Each point is reached from the start by the listed moves, each made once or not at all, plus a little noise. Say if it took an odd or an even number of moves. Then give how often each move was made.

Moves:
(1): [ 5 12 20 22  4]
(2): [-36   1   3   7  44]
(3): [-31  17  33   7 -17]
Start: [ 10 -20   6 -13  -6]
Points:
[-22  -7  27  16  41] -> even (1, 1, 0)
[-58  -2  38   1  17] -> even (0, 1, 1)
[-15   7  60  13 -17] -> even (1, 0, 1)
[  9 -21   7 -14  -8] -> even (0, 0, 0)

Moves:
(1): [  4   5  26   1   0 -17 -10  -9  -3]
(2): [ -7   2  10 -15  -6   0  -5  32  -1]
(3): [  9 -26   9  -9  -7   4   0   9   8]
(4): [-10   5   7  10  -4   7  17   2  -5]
(5): [-16  -1   1  17   2  -4 -16   6  13]
(6): [ 12  -1 -15   6   4 -28  -4  12 -19]
(7): [ 7  7 14  2 10 -7  2 -3  5]
(8): [ -2   8  -7  13  -8 -21   5   3   0]
(9): [ 12  19  -8  25 -11  -2 -33   2   4]
Start: [  1   6 -14   8 -10   5   5  -4  -2]
Points:
[-13  26  30  27 -12 -44 -19  25  11] -> odd (1, 1, 0, 0, 1, 0, 1, 1, 0)
[ -1  -1  -3  28 -33   3 -48  44  21] -> even (0, 1, 1, 0, 1, 0, 0, 0, 1)
[-14  44   4  60 -27 -21 -24  37  14] -> even (0, 1, 0, 1, 1, 0, 1, 1, 1)
[  0  32 -31  55 -30 -49 -48  51  -6] -> odd (0, 1, 0, 0, 1, 1, 0, 1, 1)

Moves:
(1): [ 2 -2  5  3 -4 -6  7  1 -2  5 -5  2 -2 -7  8 -6 11 13 -5 -6 -7  3  4]
(2): [  4  -2   6  -1   1  -5  -7   8   1   3   4  -2  11   4  -3 -10   2  -2
  -1   5   3   6  -2]
(3): [  0   3   2  -5  -3   7  -2   1  -3   4  15  -2  -7  -4   2   8  -5   7
  -9   2 -12   5   3]
(4): [ 1 -9  1  3  8 -4 -6  0 -7 -7  9  6  4 -3  0 -8  0  3 -3 -5 -9  8 -4]
(5): [  4 -10   2  -5  -3  -9 -11   2   8  -4   3  -6   3   0   5   2  -1   1
  -5   2  -4  -1 -10]
(6): [  9   5  -6  -1   7   2   0  -7  -7  -7   1   4  -9   7   1  -3  10 -15
  -9  -3   7   0  -3]
(7): [-3 -5 10 10  8 -8  1 -1 -4 -1  3  5  0  8 -8 10  2 -6  8  3  3 -7 -1]
(8): [ 0 -8 -9  1 -9  2  2  5  7  1  3 -2 -6 12 -2  9  7 -7  4 -8  8 -4 -9]
(9): [  5   7   0  14  -6  -5  -3   1  -5  -1  -3  11  -5   5  -3  -5 -11   9
  -1   2  -1   4  -3]
(10): [  1   6   1  -9   3  -3   7   3  -2   1   0   0  -6   1  -5   5  -4  -1
   8 -10   0   3  -9]
(11): [ -5  -5 -21   4  -3   0  -4  -2 -11  -1   0  -5  -8  -3  -3   4  -6  -2
   3  -1  10 -22  10]
(12): [-6  0  0  3  7 -3  3 -1  2 -2 -5  6 -3 -6 -5  4 -6  7 -5 -5  9 -3  4]
(13): [-6  0  1 -6  1  5  2 -1 -9  6  2  4  5  6  8 -6 -5 -2  5 -4  7 -9 -3]
(14): [ 13   7  -5 -12  11   9  11   7  -1  -3  -2  -8  13   9  13  -9   1   4
   4  -6  -5  -4   5]
(15): [  7 -10  -9   5   7   2  -3   5  -8   3  -3  -2  -9  -1   4   8  -2   1
  -1   9  -1   4   9]
(16): [ -8   1  -4  -1  -1  -6   4   4   6   9  -7  -2   8   4   1  -5  -4  -6
   0 -10  -2   8   0]
(17): [  0  -6  -3  -2  -2 -10   3  -3   0  10   8  -4  10  -5   8  -1   2  11
   7   3  -3  -3   4]
(18): [ -9   2   0   2  -5   2  -1   7  -2 -10  -1   1   8   9   5   7   7   2
  -1   4   3   4  -6]
(19): [ 11   6  -8   1  -2  -2  -5   2  -5  -9  -2   0   2 -11   1   9   2 -14
   2  -1  -4  -3   3]
(20): [ 0  2 -7  2 11 -3 -2  0  6  7  0  1 -2  3  9 -2  5  1  0  9 -9 -8 -3]
Start: [ 4 12 -2 -1 -7 10 -1  5 -7 -2 -2  1 10  4 -9 -4 -2  4  4 -4  3 -4 -8]
Points:
[ 21  -6 -23   4  24  10 -11  36 -30 -10  10   3  36  42  16   4  16 -14
  22   1   0 -17 -20] -> even (0, 1, 0, 1, 0, 0, 1, 1, 0, 0, 0, 0, 1, 1, 1, 0, 0, 1, 1, 1)
[ 14  14 -19 -18   1   2  30  18 -14  -8  -4   0  16  24  13   5  26  18
   6 -37  15  -6 -18] -> even (1, 0, 0, 0, 0, 1, 0, 1, 0, 1, 0, 1, 0, 1, 0, 0, 1, 1, 0, 0)
[ 16  26 -60 -18  23  15   5  22 -40  -7 -15  -5  14  28  23   5   1 -27
  14 -18  10 -30  -5] -> even (0, 0, 0, 0, 0, 1, 0, 0, 0, 1, 1, 0, 1, 1, 1, 1, 0, 1, 1, 1)
